Each point is reached from the start by the listed moves, each made once or not at all, plus a little noise. Is the number of moves made odd or even? Then give how often each move was made.
(in the rows, 128 means zero)

Moves:
(1): [129  59 149]
(2): [ 92 124 154]
(3): [62 78 77]
Start: [144 136 130]
Points:
[107 133 152] => odd (0, 1, 0)
[75 20 94] => even (1, 0, 1)
[145  70 154] => odd (1, 0, 0)

Moves:
(1): [101 137 132 150 117  83 101 107]
(2): [130 179  79 114 139 107 165 131]
(3): [123 140 138 143  80 130 125 133]
(4): [188 166 167  97 153 107 107 124]
(5): [120 113 102  99  92 159  86 111]
(6): [159 156  97 179 151 123 131 104]
Start: [105 117  99 153 145 128 126  97]
Points:
[138 216  92 133 170  41 120  78] => odd (1, 1, 0, 1, 0, 0)
[193 249  67 175 158  84 145  81] => even (0, 1, 1, 1, 0, 1)
[139 198  19 190 181 100 165  75] => even (0, 1, 0, 0, 0, 1)
[135 158  78 219 120 125 125  75] => even (0, 0, 1, 0, 0, 1)

Moves:
(1): [118  96 138 141 142 114 127 121 119  97 146 119]
(2): [129 156 139 126 128 120 134 131 148 106 137 130]
(3): [125 128 163  90 152 126 117 136 132 103 112 139]
(4): [143 102 150 125 136 121 145 132 172 117 134 123]
(5): [ 98 119 132 133  94 131 129 140 120 139 144 160]
(6): [115 132 128 147 139 151 108 130 121 144 126 135]
(7): [156 123 116 118 108 130  90 145 101 119 135 147]
(8): [145 143  90 104 146  95 129 151 167 104 121 110]
(9): [108 144 141 134 105 151 120 124 143 122 112 111]
Start: [128 120 120 124 148 138 131 143 151 140 125 106]
Points:
[145 163 131  63 190  92 126 177 213  70 111  98] => odd (0, 1, 1, 0, 0, 0, 0, 1, 0)
[ 54  97 146 166 116 172 107 147 146 131 140 121] => even (1, 0, 0, 0, 1, 1, 0, 0, 1)
[128 149 165  83 172 126 124 154 174  93 121 116] => even (0, 1, 1, 0, 0, 0, 0, 0, 0)
[108 113 149  96 128 163  67 180 112 130 131 179] => even (0, 0, 1, 0, 1, 1, 1, 0, 0)
[126 131 149  82 180 145 113 179 249  93  92  79] => odd (0, 0, 1, 1, 0, 1, 0, 1, 1)
[136  85 169  79 127 133 106 184 163 106 135 165] => even (0, 0, 1, 1, 1, 0, 1, 0, 0)
[ 96  91 165 101 111 146  74 167 130  84 135 142] => odd (1, 0, 1, 0, 1, 0, 1, 0, 1)

Moves:
(1): [129 133 143 113 131 117 149 144 105  75 123 139 107 131]
(2): [144 137 172 123 133 130 126 117 122 129 159 129 145 133]
(3): [120 140 171 131 134 123 123 130 121 144 106 115 121 122]
(4): [103 122  99 121 141 130 140 124 158 133 101 149 137 130]
(5): [153 141 135 138 106 121 103 148 158 170 123 145 108 116]
(6): [140 140 144 134 118 129 112 170 116 131 123  96 126 125]
(7): [136 170 108 128 139 130 126 106 135 115 127 136 135 128]
(8): [119 127 121  90 121 137 134 132 113 138  92 139 146 134]
(9): [125 114 128 104 141 119 117 133 122 108  96 134 127 149]
(10): [136 102 153 110 119 116 154 124 145 122 104 103 103 125]
(11): [112 159 150 123 139  81 138 123 102 156  93 115 121 131]
(12): [162  96 156 148 138 129 123 120 139 156 137 145 150  87]
Start: [126 145 126 167 148 126 136 133 125 136 138  96 139 125]
Points:
[140 148 193 169 183  91 156 112 137 199 110 124 176 100] => even (0, 1, 0, 1, 0, 0, 0, 0, 0, 0, 1, 1)
[184 172 237 171 183 120  94 133 110 142 125  87 174 102] => even (0, 1, 1, 0, 0, 1, 1, 0, 1, 0, 0, 1)
[161 199 249 181 197  78 137  93  99 199 118  99 169  86] => odd (0, 1, 1, 0, 0, 0, 1, 0, 0, 0, 1, 1)
[163  96 187 134 130 125 152 165 127 170  77  64 150  84] => even (0, 0, 0, 0, 0, 1, 0, 1, 0, 1, 0, 1)

Moves:
(1): [142 120 126 124 121 128 109 122 131 142 133 120 142 130 122 135 133 119
 123]
(2): [139 131 128 122 118 117 132 143 127 143 134 125 136 119 132 129 108 124
 126]
(3): [135 137 133 130 138 122 139 125 124 133 130 137 116 136 114 113 133 128
 131]
(4): [122 138 129 132 130 136 110 126 132 121 110 126 130 133 130 129 111 127
 121]
(5): [119 117 125 137 136 132 127 128 137 127 120 127 133 134 141 136 134 129
 120]
(6): [133 132 125 134 134 135 116 121 128 139 142 121 124 126 125 128 126 128
 121]
(7): [124 140 122 135 141 127 126 142 146 112 117 115 125 130 133 129 140 128
 129]
(8): [152 108 123 126 113 148 116 135 131 126 125 125 132 123 115 137 139 135
 129]
(9): [134 120 133 115 130 110 121 150 132 139 128 138 126 134 135 141 134 142
 131]
(10): [141 133 126 125 126 127 117 118 127 126 136 136 116 131 124 138 126 128
 119]
(11): [134 113 131 132 126 113 121 120 126 134 141 131 116 124 119 144 142 134
 125]
(12): [142 148 119 130 139 124 117 125 131 140 116 124 139 127 138 113 137 122
 138]
(13): [115 127 129 134 120 135 124 125 129 138 123 125 127 131 137 131 136 113
 140]
(14): [126 133 134 139 107 135 107 131 128 111 104 130 118 140 124 116 132 137
 106]
(15): [142 124 125 130 122 138 126 144 131 123 114 120 127 142 125 131 133 139
 133]
(16): [119 139 117 126 135 122 125 121 141 152 123 119 142 117 141 146 124 132
 124]
(17): [129 125 132 137 130 130 124 138 115 113 128 133 120 134 116 127 148 133
 123]
(18): [123 126 129 120 124 123 106 142 119 118 105 123 121 137 127 129 125 124
 116]
Start: [125 124 137 130 109 132 131 120 139 134 118 131 134 133 146 126 124 130
 128]
Points:
[146  99 114 157 110 155  53 145 158 133  83  99 112 154 141 194 190 143
 101] => odd (0, 0, 0, 0, 1, 1, 1, 1, 0, 1, 1, 0, 1, 0, 1, 1, 1, 1)
[172 151 112 150  98 152  11 138 168 128  43  94 117 152 138 159 149 157
  81] => odd (0, 0, 0, 1, 0, 1, 1, 1, 0, 1, 1, 1, 0, 1, 1, 1, 0, 1)
[156  90 133 135  80 127   7 143 147 138  63 130 122 161 131 194 164 162
  59] => odd (1, 0, 0, 1, 1, 0, 0, 1, 1, 1, 1, 0, 0, 1, 0, 1, 1, 1)
[176 100 129 131  79 131  80 129 160 161 132 114 133 123 129 171 150 112
 125] => odd (1, 1, 0, 0, 0, 0, 1, 1, 0, 1, 1, 0, 1, 0, 0, 0, 0, 0)
[175 122 132 121  86 139  54 154 145 152  73 128 104 165 123 156 144 171
  87] => odd (0, 0, 1, 0, 0, 1, 0, 1, 1, 1, 0, 0, 0, 1, 1, 1, 0, 1)
[197 121 123 149 114 164  64 128 144 134  78 128 138 171 119 132 169 139
 113] => odd (1, 0, 1, 1, 1, 0, 0, 1, 0, 1, 0, 1, 0, 0, 1, 0, 1, 0)
[178 122 130 129  84 135  91 166 156 175  94 122 133 144 132 143 130 170
 104] => even (0, 1, 1, 0, 0, 1, 0, 1, 1, 0, 0, 0, 0, 1, 1, 1, 0, 0)
[174 137 114 145 127 150  33 112 146 164  78 114 142 152 130 148 153 128
  86] => odd (1, 0, 1, 1, 1, 1, 0, 1, 0, 1, 0, 1, 0, 0, 0, 1, 1, 1)
[151 195 114 132 142 111  72 133 162 167  78 106 131 134 157 131 102 120
 103] => odd (0, 1, 1, 1, 0, 1, 1, 0, 0, 1, 0, 1, 0, 0, 0, 1, 0, 1)
[100 153 124 143 144 127  97 135 171 130  55 110 133 154 164 140 122 129
 102] => even (0, 0, 1, 1, 1, 0, 1, 0, 0, 0, 0, 0, 0, 0, 0, 1, 0, 1)

Moves:
(1): [119 140 142 133 142 129 111 129 142 132 125 119 136 119 150 132 116 134
 144 126 130 150 121 145 119]
(2): [127 120 125 118 119 143 133 132 134 129 137 138 129 139 107 145 135 123
 126 113 122 134 138 126 141]
(3): [133 131 148 129 150 124 124 133 128 103 118 125 117 137 129 128 135 127
 140 116 135 119 133 121 124]
(4): [140 100 102 128 143 153 116 131 114 146 138 138 128 140 116 125 110 107
 155 144 123 120 109 140 128]
(5): [112 130 136 151 125 120 126 134 129 134 120 130 137 123 129 116 146 108
 123 128 130 131 145 123 133]
(6): [150 111 125 126 165 117 116 111 147 153 114 128 125 127 111 116 114 133
 145 120 117 124 116 129 127]
(7): [102 139 128 152 142 126 116 107 123 127 144 123 118 113 141 126 134 123
 121 142 126 124 134 131 141]
(8): [135 116 133 137 121 129 134 117 129 121 149 120 123 136 138 106 125 127
 129 140 163 127 137 130 132]
(9): [145 118 125 120 130 118 129 123 121 105 106 130 139 147 115 133 117 136
 140 119 127 146 120 139 123]
(10): [ 97 117 121 126 138 126 120 114 112 132 134 112 124 128 109 123 135 110
 131 118 124  94 132 124 141]
(11): [131 142 123 126 118 134 137 144 146 115 117 133 149 123 148 128 142 135
 131 120 111 139 137 141 127]
(12): [137 115 125 116 123 149 127 128 135 128 140 122 129 138 135 123 152 126
 133 136 141 135 123 143 117]
(13): [136 144 123 109 121 117 140 126 115 148 136 140 130 112 116 102 125 104
 126 135 138 140 128 118 125]
(14): [140 134 135 146 143 141 127 147 138 121 140  95 124 126 142 131 136 133
 131 137 138 127 127 145 131]
(15): [144 141 138 131 129 118 129 121 131 133 123 127 145 130 134 119 132 104
 137 130 161 138 122 124 128]
(16): [129 123 128 131 126 132 127 135 135 128 123 123 125 124 128 124 137  99
 130 137 141 128 136 149 130]
(17): [146 126 129 130 125 133 128 128 151 132 142 131 140 110 116 126 126 135
 115 141 118 122 127 130 113]
(18): [127 124 120 135 113 132 110 119 138 120 139 124 124 138 127 130 123 136
 128 139 118 128 138 131 136]
(19): [133 111 133 125 117 137 138 133 135 117 125 116 126 129 122 156 153 130
 148 124 123 109 155 128 116]
(20): [132 114 148 112 153  94 151 117 142 118 112 120 132 149 125 121 134 117
 144 125 137 129 128 110 128]
(21): [129 127 132 141 128 128 134 117 132 130 136 122 119 123 122 122 119 120
 136 132 128 130 122 134 126]
(22): [127 152 144 130 136 132 126 136 123 137 124 127 128 131 135 125 128 137
 122 129 132 123 128 135 126]
(23): [103 141 122 126 136 140 128 129 132 124 103 125 131 119 120 131 144 115
 135 128 116 128 142 116 138]
(24): [123 126 126 134 150 121 123 132 136 122 130 116 118 125 116 127 142 135
 150 133 131 109 123 132 122]
Start: [118 131 126 129 121 130 137 107 141 144 136 126 121 129 113 118 136 124
 131 119 147 121 141 112 127]
Points:
[146 118 124 154 140 160 117  83 168 179 171 132 164 112  87  74 147   7
 179 166 196 182 128 175 113] => even (1, 1, 0, 1, 1, 0, 1, 0, 1, 0, 0, 1, 1, 0, 1, 1, 1, 0, 0, 0, 1, 0, 0, 0)
[127 129 165 137 196  70 113  61 212 131 108 109 171 126  80  64 168  28
 190 108 161 146 175 133 143] => odd (1, 1, 1, 0, 1, 1, 1, 0, 1, 1, 1, 0, 1, 0, 1, 1, 1, 1, 0, 1, 0, 0, 0, 0)
[163 117 139 149 242 115 113 102 183 127 122  84 128 165 108  57 181  90
 225 149 157 122 139 158 121] => even (0, 0, 1, 1, 1, 1, 1, 0, 1, 0, 1, 1, 1, 1, 0, 0, 0, 1, 0, 1, 0, 1, 0, 1)
